Every row gives one point. Two turns around zero, p and q, are shown by what they do to some points. Write where each new point lands after one turn and then the other. Backwards means that the second turn is done in reverse. Each puzzle has new turns, and all numbers are rounded.

Turn p:
[-7  5] => [-2  8]
[-27 -28] => [-39  -4]
[32 43] => [52 12]
[  3 -19] => [-10 -16]
Turn q:
[-55 -11] => [ -2 -56]
[32 -6] => [13 30]
[21  5] => [ 0 22]
[ 1 13] => [-12   4]
Where do these land?
p, then q: [19 19] => [ 4 27]
p, then q: [ -8 -38] => [ 16 -35]
q, then p: [-22  36] => [-39  16]
q, then p backwards: [  1 -39] => [34 18]
q, then p: [ 9 21] => [-5 22]

Turn p:
[-51   9 -23 -18] => [-13 -14 -52 -22]
[ 23  -9  12 -14] => [10 25 14  3]
[  5  21 -25  -8] => [-10   2 -21  25]
[ 29 -47  30  43] => [ 39 -16  63  -8]
[-7 26  7 -4] => [-28   3  -4   1]
Turn q:
[28  8 31 13] => [-12  33 -14  24]
[ 11 -30  47   0] => [ 31  45 -12  10]
[-24 -21 -29   3] => [ 17 -22  29 -16]
[-19  -5 -15 -18] => [ 12 -21  -1 -19]
[ 10  11 -50   7] => [-18 -42  21  15]
[-36  48  -9  20] => [-50  -5  11 -38]
[ 30 -10  24 -25] => [ 19  11 -34  23]
Where do these land?
p, then q backwards: [ 20  32 -27  31] => [ 46   8 -30   6]
p, then q backwards: [  5 -12  28  -2] => [-23  -9   3  18]
q, then p: [-16 -26 -24  13] => [  5  23  31 -14]
q, then p backwards: [ -7 -34  45 -36] => [ -2 -46 -24 -43]
p, then q: [ -9  50 -22  22] => [ 15   3  50 -28]
q, then p: [  7 -10   0 -28] => [22  0  0 21]

Turn p:
[-15 -16 -33   4 -50  25] => [ -4 -48 -43  18 -13  12]
[ 39 -10   9  -9  28 -43] => [ 14  39  33 -23 -12  30]
[-28   0   1   1 -40 -13] => [ 24 -41   1  16   3  -1]
[-46   1 -35  27  -3  33] => [-25 -18 -33  51  21  -9]
[ 39  35  24  -6  27 -14] => [ -7  34  40 -24 -23 -19]
[ 11   3  14 -38  15 -13] => [ 29  26   3 -22  -7  -9]
[  0 -13  20  22  22  25] => [-31   7  -1 -14  31  -3]
Turn q:
[-10 -16   9  41  40 -16] => [ 23 -45  28  22  13   3]
[ 29  40  26   9  42 -28] => [ 20 -13  54 -10 -38 -26]
[ 27  -6 -12 -17 -14 -21] => [  1   0 -27  -1 -29 -15]
[ -6 -21 -10  -3 -25  57] => [-37  25 -17  18  19  38]
[  9   9 -17 -57  -7  -7] => [-25  24 -24 -16 -11 -41]
[-41 -20 -24  10 -15  14] => [ -9 -11 -25  -4  44  20]
[-17 -18  20 -15 -35  26] => [  1  42 -20  13  23  17]
[ 10  32   7  32  16 -26] => [ 25 -25  31 -22 -21   3]
Where do these land?
p, then q backwards: [ 29 -11  45  -7 -27  -5] => [-12  48 -18  21   5 -22]
p, then q: [-16  19   8 -11 -15 -31] => [ 21   3   1  22 -31   7]
p, then q: [  0 -16   6  20   5 -26] => [-7 14 27 19  5  8]
q, then p: [-12 -33 -54 -33  42   2] => [27 12  3 47 47 41]
q, then p backwards: [ 35  35  23  12 -26 -20] => [ 41   8  -8 -38  -7 -29]
p, then q: [-11  14  42  11  13 -10] => [ 25   5  25  14  -3 -31]
q, then p backwards: [-17  -2 -48   2 -18  35] => [ 14 -41  -3  31   5  36]
p, then q: [ -8  -6 -23   5  25  54] => [-13 -38  -5 -40  30  -5]
